Rows are points. Each copy is the shape, with its points in the same order, turned, moved and blurred by noise. Say if it was mirrored as well.

Shape, 7 rows:
[[ 0.43  0.31]
 [ 0.63 -0.47]
 [-0.39  0.18]
 [ 0.74  0.04]
 [-0.39 -0.06]
 [-0.01  0.28]
 [-0.01  0.55]]
Copy 1:
[[-0.05  0.32]
 [-0.66 -0.24]
 [ 0.57 -0.25]
 [-0.48  0.26]
 [ 0.43 -0.44]
 [ 0.27  0.07]
 [ 0.45  0.28]]
Copy 1 is: mirrored
Copy 2, 7 rows:
[[-0.21 -0.34]
 [-0.75  0.23]
 [ 0.45  0.16]
 [-0.65 -0.31]
 [ 0.29  0.36]
 [ 0.19  0.00]
 [ 0.31 -0.35]]
Copy 2 is: only turned
Copy 3 (7 x 2):
[[-0.41 -0.18]
 [-0.18  0.67]
 [ 0.39 -0.46]
 [-0.47  0.19]
 [ 0.53 -0.18]
 [ 0.02 -0.43]
 [-0.16 -0.60]]
Copy 3 is: only turned
Copy 4, 7 rows:
[[ 0.75  0.14]
 [ 0.86 -0.78]
 [-0.08  0.10]
 [ 0.87 -0.15]
 [-0.20 -0.22]
 [ 0.30  0.07]
 [ 0.26  0.39]]
Copy 4 is: only turned

Shape (6 x 3):
[[-0.04 -0.01  0.44]
 [ 0.14  0.35  0.29]
 [-0.30  0.84 -0.68]
 [-0.19 -0.24  0.48]
 [ 0.07 -0.47 -0.20]
 [-0.44 -0.35 -0.17]]
Copy 1:
[[-0.48 -0.23  0.49]
 [-0.15 -0.56  0.32]
 [ 0.14 -0.41 -0.83]
 [-0.61  0.00  0.57]
 [ 0.05  0.41  0.43]
 [-0.33  0.43  0.03]]
Copy 1 is: mirrored
Copy 2:
[[-0.20  0.55 -0.18]
 [-0.26  0.26 -0.54]
 [-0.59 -0.84 -0.05]
 [-0.19  0.64  0.02]
 [ 0.35  0.27  0.40]
 [-0.22  0.20  0.61]]
Copy 2 is: only turned

Shape, 7 rows:
[[-0.43 -0.41  0.18  0.04]
 [ 0.48 -0.76 -0.05  0.27]
 [-0.28 -0.18  0.28 -0.94]
 [ 0.53  0.23  0.32 -0.45]
 [-0.24  0.40  0.37 -0.19]
 [ 0.25  0.07 -0.80 -0.02]
 [-0.22  0.37  0.20  0.18]]
Copy 1, 7 rows:
[[-0.33  0.35  0.07 -0.37]
 [ 0.61  0.78 -0.11 -0.25]
 [-0.66  0.58  0.60  0.41]
 [ 0.25  0.19  0.51  0.61]
 [-0.28 -0.26  0.35  0.20]
 [ 0.14  0.34 -0.72  0.53]
 [-0.14 -0.36  0.02  0.00]]
Copy 1 is: only turned
Copy 2, 7 rows:
[[ 0.08  0.17  0.11  0.83]
 [-0.26  0.72 -0.04  0.16]
 [ 0.22 -0.15  0.94  0.40]
 [ 0.43  0.16  0.44 -0.38]
 [ 0.54 -0.34  0.17  0.13]
 [-0.68 -0.24 -0.14 -0.29]
 [ 0.43 -0.25 -0.18  0.21]]
Copy 2 is: mirrored
Copy 3, 7 rows:
[[-0.05 -0.21  0.66 -0.24]
 [ 0.51 -0.85  0.10 -0.32]
 [-0.33  0.14  0.18 -1.05]
 [ 0.37  0.29 -0.29 -0.58]
 [-0.13  0.47  0.09 -0.33]
 [-0.33 -0.43 -0.63  0.07]
 [ 0.02  0.42  0.21  0.01]]
Copy 3 is: only turned

Shape:
[[ 0.25 -0.33 -0.59 -0.57]
 [ 0.78 -0.21 -0.21 -0.08]
 [-0.07  0.02  0.13 -0.07]
 [-0.15  0.00  0.15  0.12]
 [ 0.26 -0.03 -0.14 -0.10]
 [-0.68  0.42  0.52 -0.31]
 [ 0.39  0.50 -0.14  0.52]
 [ 0.10  0.25 -0.29 -0.12]
 [-1.15  0.56  0.26 -0.22]
 [ 0.86  0.01 -0.09 -0.64]]
Copy 1 (10 x 4):
[[-0.52 -0.62 -0.15  0.24]
 [-0.42 -0.67  0.05 -0.54]
 [ 0.03  0.04  0.25  0.03]
 [ 0.21  0.11  0.26 -0.09]
 [-0.22 -0.21  0.13 -0.22]
 [-0.04  0.78  0.52  0.35]
 [-0.06  0.12 -0.15 -0.81]
 [-0.27  0.08 -0.26 -0.20]
 [ 0.23  1.09  0.15  0.63]
 [-0.98 -0.44  0.26 -0.31]]
Copy 1 is: only turned
Copy 2:
[[-0.17 -0.43  0.03 -0.81]
 [ 0.38 -0.23  0.39 -0.39]
 [-0.12  0.00 -0.19  0.09]
 [-0.18  0.09 -0.11  0.21]
 [ 0.01 -0.05  0.02 -0.25]
 [-0.32  0.21 -0.95  0.35]
 [ 0.21  0.70  0.30 -0.02]
 [-0.11  0.23 -0.07 -0.39]
 [-0.80  0.48 -1.06  0.27]
 [ 0.68 -0.35 -0.08 -0.64]]
Copy 2 is: mirrored
Copy 3 (10 x 4):
[[-0.19 -0.76  0.23  0.24]
 [ 0.26 -0.23  0.20  0.65]
 [ 0.02  0.01  0.01 -0.18]
 [-0.06  0.17  0.04 -0.23]
 [ 0.03 -0.19  0.02  0.16]
 [ 0.12  0.04 -0.33 -1.02]
 [ 0.04  0.36 -0.51  0.40]
 [-0.06 -0.24 -0.27  0.14]
 [-0.34  0.07 -0.52 -1.22]
 [ 0.64 -0.66  0.04  0.45]]
Copy 3 is: only turned

Shape:
[[-0.66 -0.18  0.48 -0.21  0.12 -1.00]
 [ 0.07 -0.24 -0.09  0.36 -0.20 -0.57]
 [ 0.23 -0.08  0.26 -0.17 -0.24 -0.09]
 [-0.50  0.23 -0.65  0.58  0.22 -0.22]
 [-0.24 -0.68 -1.04  0.15  0.04 -0.58]
 [ 0.21  0.02  0.52  0.23  0.30 -0.60]
 [-0.29  0.24  0.44 -0.31 -0.41  0.19]
 [-0.11  0.24  0.20 -0.28  0.05  0.05]
 [-0.17  0.45 -0.18 -0.35  0.86 -0.53]
 [ 0.78 -0.43  0.05 -0.20  0.19 -0.32]
 [ 0.11 -0.52  0.45 -0.02  0.08 -0.01]]
Copy 1, 11 rows:
[[-0.26  0.13  0.66  0.18  0.24  1.20]
 [-0.02 -0.57  0.21  0.40 -0.23  0.50]
 [ 0.17 -0.09 -0.09  0.26  0.23  0.19]
 [-0.59 -0.11  0.27  0.22 -1.01  0.29]
 [-0.78 -0.80 -0.34  0.08 -0.64  0.82]
 [ 0.31 -0.26  0.70 -0.06  0.06  0.38]
 [ 0.09  0.59 -0.09  0.47  0.20  0.20]
 [-0.09  0.33  0.06  0.04  0.08  0.15]
 [-0.70  0.11  0.63 -0.60 -0.05  0.19]
 [ 0.20 -0.74 -0.10 -0.30  0.32  0.19]
 [ 0.48 -0.10 -0.13 -0.08  0.03  0.57]]
Copy 1 is: mirrored
Copy 2 (11 x 6):
[[-0.32  0.07 -0.24 -1.18  0.12  0.37]
 [-0.47  0.57 -0.45 -0.21  0.20 -0.03]
 [-0.05  0.29  0.10  0.03 -0.11  0.06]
 [-0.57 -0.36 -1.05 -0.03  0.41 -0.21]
 [-0.76  0.26 -0.54 -0.45  0.65 -0.94]
 [ 0.13  0.38 -0.33 -0.31  0.43  0.52]
 [-0.12 -0.19  0.06 -0.11 -0.58  0.21]
 [-0.03 -0.22 -0.03 -0.07 -0.02  0.09]
 [-0.05 -0.61 -0.08 -0.43  0.92  0.20]
 [ 0.19  0.60  0.22  0.05  0.62 -0.18]
 [ 0.36  0.36 -0.13 -0.30 -0.10 -0.18]]
Copy 2 is: mirrored
